Every row gives one point. The ring and each string are closed loops that go straight from each point to the next, and from the last back to the first. Before rounding, they use only three directions, however many columns there are. Count how often each string passes through the ring. Passing back the other way cancels.

Ring, 6 rows:
[[-0.02  0.22  0.16]
 [ 0.02  0.29 -0.22]
 [ 0.10  0.02 -0.47]
 [ 0.12 -0.28 -0.27]
 [ 0.14 -0.32  0.23]
 [ 0.09 -0.16  0.40]]
String (25 x 3):
[[ 0.03 -0.07 -0.24]
 [ 0.18  0.02 -0.16]
 [ 0.28 -0.01 -0.42]
 [ 0.21 -0.20 -0.58]
 [-0.01 -0.43 -0.47]
 [-0.03 -0.43 -0.28]
 [-0.08 -0.37 -0.12]
 [ 0.13 -0.14 -0.05]
 [ 0.34 -0.09 -0.01]
 [ 0.29 -0.39  0.11]
 [ 0.14 -0.61  0.22]
 [-0.06 -0.54  0.16]
 [-0.05 -0.33  0.07]
 [-0.08 -0.35  0.05]
 [ 0.09 -0.14 -0.01]
 [ 0.30 -0.13 -0.03]
 [ 0.25 -0.36 -0.14]
 [ 0.07 -0.48 -0.28]
 [-0.11 -0.52 -0.40]
 [-0.10 -0.27 -0.24]
 [ 0.13 -0.04 -0.15]
 [ 0.29  0.04 -0.35]
 [ 0.26  0.03 -0.70]
 [-0.01 -0.10 -0.77]
 [-0.15 -0.18 -0.51]]
Times through: 4

Ring, 8 rows:
[[-0.03 -0.34 -0.37  0.07]
 [ 0.00 -0.19 -0.34  0.23]
 [ 0.13  0.18 -0.19  0.23]
 [ 0.29  0.59  0.00  0.04]
 [ 0.30  0.66  0.03 -0.12]
 [ 0.22  0.42 -0.06 -0.26]
 [ 0.13  0.10 -0.18 -0.25]
 [ 0.00 -0.27 -0.33 -0.06]]
String (17 x 4):
[[ 0.01 -0.01 -0.33  0.43]
 [ 0.24  0.34 -0.07  0.35]
 [ 0.16  0.46 -0.14  0.23]
 [ 0.11  0.35 -0.19  0.08]
 [ 0.28  0.38 -0.01 -0.05]
 [ 0.44  0.74  0.17 -0.17]
 [ 0.35  0.81  0.09 -0.27]
 [ 0.32  0.69  0.06 -0.38]
 [ 0.07  0.27 -0.22 -0.18]
 [ 0.07  0.14 -0.23 -0.07]
 [ 0.25  0.12 -0.05 -0.18]
 [ 0.12 -0.22 -0.20 -0.22]
 [-0.11 -0.45 -0.45 -0.04]
 [-0.06 -0.07 -0.39  0.07]
 [ 0.19  0.06 -0.13 -0.01]
 [ 0.12 -0.22 -0.22  0.16]
 [-0.05 -0.25 -0.40  0.38]]
Times through: 3

Ring:
[[ 0.45 -0.11 -0.43 -0.04 -0.17  0.08  0.09 -0.06]
 [ 0.57 -0.12 -0.51  0.04 -0.07  0.22  0.11 -0.28]
 [ 0.21  0.00 -0.14  0.12  0.01  0.27  0.03 -0.23]
 [-0.32 -0.06  0.27  0.10  0.07  0.21 -0.10  0.01]
 [-0.49  0.02  0.42  0.04 -0.05  0.06 -0.13  0.28]
 [-0.06  0.15  0.08 -0.02 -0.25 -0.05 -0.01  0.32]]
String, 22 rows:
[[-0.13  0.22  0.22  0.17 -0.01  0.22 -0.03 -0.02]
 [-0.17 -0.02  0.18  0.18  0.14  0.33 -0.07 -0.20]
 [-0.20 -0.44  0.06  0.08  0.24  0.34 -0.12 -0.27]
 [-0.02 -0.13 -0.01  0.06  0.02  0.19 -0.03 -0.07]
 [ 0.14  0.35  0.01  0.13 -0.18  0.12  0.06  0.05]
 [-0.13  0.21  0.22  0.17 -0.01  0.22 -0.03 -0.02]
 [-0.59 -0.29  0.44  0.11  0.23  0.28 -0.20 -0.04]
 [-0.78 -0.23  0.61  0.09  0.19  0.21 -0.24  0.12]
 [-0.68  0.19  0.65  0.11 -0.03  0.07 -0.17  0.34]
 [-0.83 -0.13  0.66  0.02  0.04  0.04 -0.23  0.38]
 [-0.64 -0.35  0.42 -0.04  0.06  0.05 -0.21  0.27]
 [-0.12 -0.05  0.08  0.02 -0.08  0.08 -0.05  0.13]
 [ 0.00  0.47  0.15  0.07 -0.31 -0.04  0.04  0.32]
 [-0.20  0.50  0.31  0.03 -0.38 -0.14  0.00  0.53]
 [-0.42  0.16  0.38 -0.04 -0.26 -0.14 -0.09  0.54]
 [-0.36 -0.28  0.20 -0.05 -0.02  0.04 -0.13  0.22]
 [-0.15 -0.17  0.06  0.00 -0.03  0.10 -0.07  0.08]
 [-0.65 -0.35  0.42 -0.04  0.06  0.06 -0.21  0.27]
 [-0.91 -0.14  0.72  0.01  0.05  0.04 -0.25  0.41]
 [-0.54  0.22  0.54  0.11 -0.07  0.07 -0.13  0.31]
 [ 0.01  0.32  0.11  0.11 -0.18  0.09  0.02  0.13]
 [ 0.06  0.28  0.06  0.11 -0.16  0.11  0.03  0.09]]
Times through: 2
String:
[[-0.66 -0.24  0.46 -0.03  0.01  0.02 -0.20  0.34]
 [-0.22 -0.17  0.12 -0.02 -0.05  0.07 -0.08  0.15]
 [ 0.04  0.23  0.04  0.04 -0.23  0.02  0.02  0.21]
 [ 0.22  0.57 -0.02  0.04 -0.44 -0.10  0.11  0.37]
 [ 0.32  0.32 -0.18  0.01 -0.36 -0.05  0.11  0.22]
 [ 0.42  0.34 -0.25  0.04 -0.33  0.01  0.13  0.12]
 [ 0.66  0.10 -0.54 -0.01 -0.28  0.05  0.17 -0.05]
 [ 0.69 -0.52 -0.76 -0.08 -0.02  0.20  0.11 -0.37]
 [ 0.53 -0.65 -0.66 -0.05  0.10  0.28  0.05 -0.45]
 [ 0.28 -0.18 -0.29  0.03 -0.02  0.20  0.04 -0.19]
 [ 0.36  0.36 -0.17  0.12 -0.22  0.12  0.11 -0.02]
 [ 0.43  0.29 -0.23  0.16 -0.12  0.23  0.12 -0.20]
 [ 0.14 -0.07 -0.09  0.18  0.14  0.38  0.00 -0.37]
 [-0.21 -0.36  0.09  0.08  0.20  0.31 -0.11 -0.20]
 [-0.27 -0.35  0.13  0.04  0.14  0.23 -0.12 -0.08]
 [-0.57 -0.49  0.34  0.02  0.23  0.23 -0.21 -0.01]
 [-0.86 -0.30  0.64  0.04  0.17  0.15 -0.26  0.22]
 [-0.93 -0.13  0.74  0.02  0.04  0.04 -0.26  0.42]]
Times through: 2

Ring:
[[-0.18  0.15  0.48 -0.06 -0.06  0.12 -0.42  0.10 -0.23 -0.11 -0.19]
 [-0.27  0.00  0.21  0.03  0.02  0.08 -0.58  0.27 -0.09 -0.02  0.13]
 [-0.26 -0.23 -0.39  0.07  0.00 -0.01 -0.30  0.22  0.29  0.15  0.42]
 [-0.26 -0.20 -0.49  0.10 -0.01  0.00  0.08  0.01  0.36  0.54  0.37]
 [-0.18 -0.05 -0.31  0.01 -0.10  0.03  0.45 -0.26  0.29  0.66  0.05]
 [ 0.01  0.01 -0.12 -0.19 -0.23  0.02  0.48 -0.37  0.23  0.09 -0.27]
 [ 0.01  0.10  0.23 -0.23 -0.22  0.06  0.09 -0.21  0.00 -0.27 -0.38]]
String, 25 rows:
[[-0.12  0.16  0.27 -0.09 -0.13  0.10  0.17 -0.23 -0.07  0.25 -0.30]
 [-0.09  0.18  0.36 -0.13 -0.15  0.11  0.10 -0.21 -0.12  0.12 -0.36]
 [ 0.07  0.20  0.49 -0.30 -0.26  0.09  0.06 -0.26 -0.15 -0.46 -0.60]
 [ 0.13  0.04  0.23 -0.35 -0.29  0.02 -0.07 -0.15  0.02 -0.83 -0.44]
 [-0.11 -0.03 -0.02 -0.10 -0.12  0.04 -0.06 -0.04  0.11 -0.06 -0.05]
 [-0.29  0.20  0.47  0.05  0.01  0.15 -0.27  0.04 -0.26  0.42 -0.12]
 [-0.16  0.01  0.09 -0.05 -0.08  0.06 -0.18  0.03  0.02  0.01 -0.03]
 [-0.19  0.01  0.12 -0.03 -0.06  0.07 -0.25  0.07  0.00  0.04  0.00]
 [-0.33  0.13  0.34  0.10  0.04  0.13 -0.34  0.12 -0.19  0.46  0.02]
 [-0.39  0.03  0.35  0.14  0.12  0.12 -0.86  0.44 -0.23  0.14  0.25]
 [-0.20 -0.27 -0.29 -0.01 -0.02 -0.03 -0.67  0.40  0.23 -0.41  0.41]
 [-0.11 -0.21 -0.34 -0.08 -0.11 -0.03 -0.17  0.09  0.31 -0.21  0.20]
 [-0.24 -0.09 -0.13  0.04 -0.02  0.04 -0.20  0.10  0.13  0.23  0.20]
 [-0.36 -0.11 -0.18  0.16  0.07  0.05 -0.28  0.19  0.13  0.55  0.38]
 [-0.42 -0.09 -0.20  0.22  0.11  0.07 -0.20  0.17  0.13  0.82  0.42]
 [-0.33 -0.32 -0.74  0.17  0.04 -0.03  0.03  0.11  0.50  0.66  0.61]
 [-0.15 -0.34 -0.80  0.01 -0.10 -0.07  0.22 -0.04  0.60  0.26  0.42]
 [-0.16 -0.13 -0.33 -0.01 -0.09  0.01  0.13 -0.08  0.29  0.28  0.15]
 [-0.34  0.07  0.03  0.14  0.03  0.11  0.13 -0.10  0.02  0.93  0.09]
 [-0.31  0.05 -0.12  0.13  0.00  0.09  0.41 -0.24  0.13  1.09  0.07]
 [-0.21  0.04 -0.21  0.05 -0.08  0.07  0.63 -0.39  0.22  0.98 -0.04]
 [ 0.06 -0.15 -0.56 -0.20 -0.28 -0.05  0.80 -0.49  0.52  0.17 -0.13]
 [ 0.07 -0.16 -0.43 -0.23 -0.26 -0.05  0.44 -0.30  0.43 -0.19 -0.11]
 [ 0.14 -0.16 -0.42 -0.30 -0.32 -0.06  0.49 -0.36  0.45 -0.37 -0.20]
 [-0.12  0.04  0.04 -0.08 -0.12  0.06  0.14 -0.16  0.07  0.20 -0.14]]
Times through: 4

Ring:
[[ 0.00 -0.43 -0.53  0.07 -0.01  0.35 -0.11 -0.22  0.05 -0.21  0.07  0.15
   0.36  0.07]
 [-0.12  0.05 -0.52  0.07 -0.07  0.04 -0.13 -0.21  0.10 -0.16  0.20  0.01
   0.32 -0.12]
 [-0.20  0.59 -0.14 -0.10 -0.16 -0.47 -0.03 -0.03  0.07  0.10  0.15 -0.33
  -0.01 -0.18]
 [-0.28  0.59  0.25 -0.18 -0.16 -0.48  0.06  0.17  0.03  0.18  0.00 -0.39
  -0.11 -0.13]
 [-0.21  0.09  0.53 -0.24 -0.10 -0.16  0.16  0.32 -0.06  0.19 -0.25 -0.28
  -0.14  0.10]
 [ 0.05 -0.45  0.13 -0.20 -0.02  0.13  0.10  0.06 -0.09  0.11 -0.26 -0.12
  -0.08  0.31]
 [ 0.16 -0.71 -0.36 -0.07  0.02  0.36 -0.01 -0.20 -0.05 -0.06 -0.13  0.07
   0.13  0.31]]
String, 27 rows:
[[-0.20 -0.10 -0.06 -0.01 -0.06  0.15 -0.02  0.06  0.04 -0.11 -0.02  0.00
   0.26 -0.03]
 [ 0.08 -0.15 -0.52 -0.05 -0.05 -0.02 -0.08 -0.28  0.02 -0.02  0.08 -0.09
   0.09  0.09]
 [ 0.09 -0.11 -0.92  0.08 -0.05  0.03 -0.20 -0.47  0.09 -0.16  0.28  0.02
   0.28 -0.03]
 [-0.13  0.21 -0.76  0.13 -0.09 -0.05 -0.21 -0.32  0.15 -0.22  0.34  0.01
   0.39 -0.23]
 [-0.34  0.34 -0.14  0.04 -0.11 -0.08 -0.07  0.05  0.11 -0.13  0.15 -0.07
   0.31 -0.25]
 [-0.35  0.43  0.01 -0.01 -0.13 -0.17 -0.03  0.11  0.09 -0.06  0.10 -0.15
   0.21 -0.23]
 [-0.33  0.91 -0.08 -0.08 -0.20 -0.63 -0.05  0.03  0.11  0.10  0.23 -0.39
   0.01 -0.34]
 [-0.12  0.88 -0.17 -0.20 -0.21 -0.84 -0.02 -0.12  0.05  0.28  0.19 -0.55
  -0.26 -0.18]
 [-0.11  0.44 -0.01 -0.18 -0.14 -0.47  0.02 -0.01  0.01  0.19  0.03 -0.37
  -0.15 -0.04]
 [-0.16  0.13  0.06 -0.12 -0.10 -0.14  0.03  0.08  0.01  0.06 -0.04 -0.19
   0.02  0.00]
 [-0.51  0.51  0.76 -0.17 -0.15 -0.25  0.16  0.53  0.02  0.11 -0.17 -0.29
   0.01 -0.16]
 [-0.57  0.74  1.06 -0.27 -0.19 -0.47  0.23  0.67 -0.01  0.25 -0.24 -0.46
  -0.16 -0.17]
 [-0.32  0.57  0.63 -0.28 -0.17 -0.51  0.17  0.37 -0.03  0.29 -0.17 -0.47
  -0.25 -0.05]
 [-0.12  0.28  0.14 -0.21 -0.12 -0.35  0.07  0.08 -0.02  0.19 -0.07 -0.34
  -0.16  0.03]
 [-0.26  0.18  0.23 -0.11 -0.10 -0.11  0.06  0.19  0.02  0.05 -0.08 -0.18
   0.06 -0.04]
 [-0.51  0.71  0.66 -0.17 -0.18 -0.42  0.13  0.46  0.04  0.14 -0.09 -0.37
  -0.03 -0.23]
 [-0.31  1.03  0.22 -0.22 -0.23 -0.85  0.05  0.14  0.05  0.29  0.11 -0.57
  -0.24 -0.26]
 [-0.05  0.63 -0.33 -0.16 -0.17 -0.65 -0.05 -0.20  0.05  0.20  0.19 -0.43
  -0.17 -0.12]
 [-0.02  0.62 -0.56 -0.10 -0.16 -0.61 -0.12 -0.32  0.08  0.13  0.29 -0.37
  -0.08 -0.16]
 [-0.11  0.61 -0.68  0.01 -0.15 -0.46 -0.17 -0.33  0.13 -0.02  0.37 -0.24
   0.13 -0.27]
 [-0.35  0.34 -0.29  0.10 -0.11 -0.02 -0.12 -0.02  0.14 -0.21  0.22 -0.01
   0.41 -0.30]
 [-0.23  0.04 -0.19  0.03 -0.07  0.09 -0.06  0.00  0.08 -0.14  0.08  0.00
   0.30 -0.11]
 [-0.18 -0.15 -0.59  0.17 -0.04  0.31 -0.17 -0.19  0.13 -0.33  0.21  0.19
   0.53 -0.15]
 [ 0.02 -0.37 -0.82  0.14 -0.01  0.34 -0.19 -0.37  0.09 -0.29  0.20  0.19
   0.46 -0.01]
 [ 0.14 -0.34 -0.73  0.02 -0.02  0.15 -0.13 -0.39  0.03 -0.11  0.13  0.03
   0.21  0.11]
 [-0.10 -0.12 -0.18 -0.04 -0.06  0.07 -0.02 -0.04  0.02 -0.05 -0.01 -0.05
   0.16  0.03]
 [-0.20 -0.30 -0.25  0.10 -0.02  0.40 -0.07 -0.01  0.07 -0.26  0.03  0.17
   0.45 -0.04]]
Times through: 2

Ring (8 x 14):
[[-0.25  0.24 -0.31 -0.61 -0.19  0.20  0.29 -0.03  0.34  0.00  0.11 -0.23
  -0.07 -0.13]
 [-0.15  0.28 -0.29 -0.50 -0.03  0.07  0.10  0.01  0.21 -0.11  0.05 -0.15
  -0.03 -0.08]
 [ 0.02  0.25 -0.12 -0.04  0.35 -0.25 -0.27  0.06 -0.15 -0.32 -0.05  0.05
   0.10  0.06]
 [ 0.11  0.13  0.13  0.39  0.60 -0.42 -0.50  0.05 -0.38 -0.31 -0.12  0.16
   0.21  0.16]
 [ 0.12  0.00  0.34  0.58  0.64 -0.35 -0.56 -0.01 -0.38 -0.06 -0.15  0.13
   0.24  0.19]
 [ 0.04 -0.07  0.37  0.47  0.48 -0.17 -0.41 -0.06 -0.22  0.17 -0.12  0.02
   0.20  0.14]
 [-0.18  0.00  0.12 -0.03  0.07  0.10  0.05 -0.09  0.13  0.25  0.03 -0.17
   0.07 -0.01]
 [-0.28  0.09 -0.11 -0.36 -0.13  0.20  0.28 -0.08  0.29  0.18  0.11 -0.24
   0.00 -0.09]]
String (24 x 14):
[[-0.02  0.05  0.15  0.15  0.32 -0.10 -0.25 -0.04 -0.09  0.07 -0.07 -0.04
   0.12  0.07]
 [ 0.09 -0.10  0.46  0.42  0.45 -0.04 -0.50 -0.09 -0.15  0.40 -0.19 -0.06
   0.16  0.12]
 [ 0.12 -0.21  0.65  0.72  0.59 -0.12 -0.60 -0.12 -0.27  0.47 -0.21 -0.01
   0.23  0.19]
 [ 0.13 -0.16  0.59  0.58  0.54 -0.06 -0.60 -0.11 -0.21  0.49 -0.23 -0.04
   0.19  0.16]
 [-0.03  0.05  0.14  0.15  0.31 -0.11 -0.23 -0.03 -0.09  0.04 -0.06 -0.03
   0.13  0.07]
 [-0.04  0.07  0.11  0.19  0.34 -0.18 -0.22 -0.02 -0.14 -0.06 -0.04  0.01
   0.15  0.08]
 [ 0.14 -0.02  0.38  0.48  0.56 -0.21 -0.58 -0.04 -0.28  0.15 -0.19  0.04
   0.19  0.16]
 [ 0.27  0.00  0.44  0.92  0.95 -0.63 -0.86  0.05 -0.68 -0.29 -0.23  0.30
   0.34  0.30]
 [ 0.07  0.17  0.04  0.45  0.64 -0.56 -0.42  0.09 -0.47 -0.56 -0.06  0.24
   0.26  0.18]
 [-0.07  0.19 -0.10  0.07  0.33 -0.30 -0.12  0.04 -0.17 -0.39  0.02  0.07
   0.15  0.07]
 [ 0.03  0.14  0.05  0.04  0.33 -0.13 -0.30  0.00 -0.10 -0.06 -0.09 -0.01
   0.10  0.06]
 [-0.04  0.15 -0.01 -0.04  0.25 -0.10 -0.18  0.00 -0.04 -0.07 -0.04 -0.04
   0.08  0.03]
 [-0.10  0.28 -0.26 -0.21  0.19 -0.20 -0.02  0.06 -0.04 -0.40  0.05  0.01
   0.07  0.00]
 [-0.10  0.35 -0.36 -0.39  0.11 -0.13  0.01  0.07  0.04 -0.40  0.04 -0.03
   0.02 -0.03]
 [ 0.00  0.27 -0.18 -0.37  0.12  0.02 -0.17  0.02  0.10 -0.06 -0.06 -0.11
  -0.02 -0.03]
 [-0.02  0.16 -0.02 -0.13  0.20 -0.02 -0.19 -0.01  0.03  0.02 -0.06 -0.08
   0.04  0.01]
 [-0.09  0.22 -0.17 -0.14  0.20 -0.16 -0.05  0.03 -0.03 -0.27  0.03 -0.01
   0.08  0.01]
 [-0.05  0.31 -0.27 -0.13  0.29 -0.30 -0.11  0.09 -0.14 -0.53  0.02  0.08
   0.10  0.04]
 [ 0.13  0.26 -0.06  0.12  0.51 -0.38 -0.46  0.09 -0.29 -0.42 -0.12  0.14
   0.14  0.11]
 [ 0.15  0.13  0.15  0.27  0.54 -0.29 -0.54  0.03 -0.28 -0.14 -0.16  0.09
   0.16  0.13]
 [ 0.07  0.07  0.18  0.18  0.39 -0.12 -0.40 -0.02 -0.13  0.08 -0.13 -0.02
   0.12  0.09]
 [ 0.30 -0.03  0.51  0.87  0.91 -0.50 -0.91  0.01 -0.60 -0.07 -0.28  0.23
   0.30  0.28]
 [ 0.21 -0.07  0.50  0.95  0.89 -0.56 -0.77  0.01 -0.62 -0.16 -0.20  0.26
   0.35  0.29]
 [ 0.00  0.02  0.22  0.44  0.50 -0.32 -0.33 -0.01 -0.29 -0.13 -0.06  0.09
   0.22  0.14]]
Times through: 0
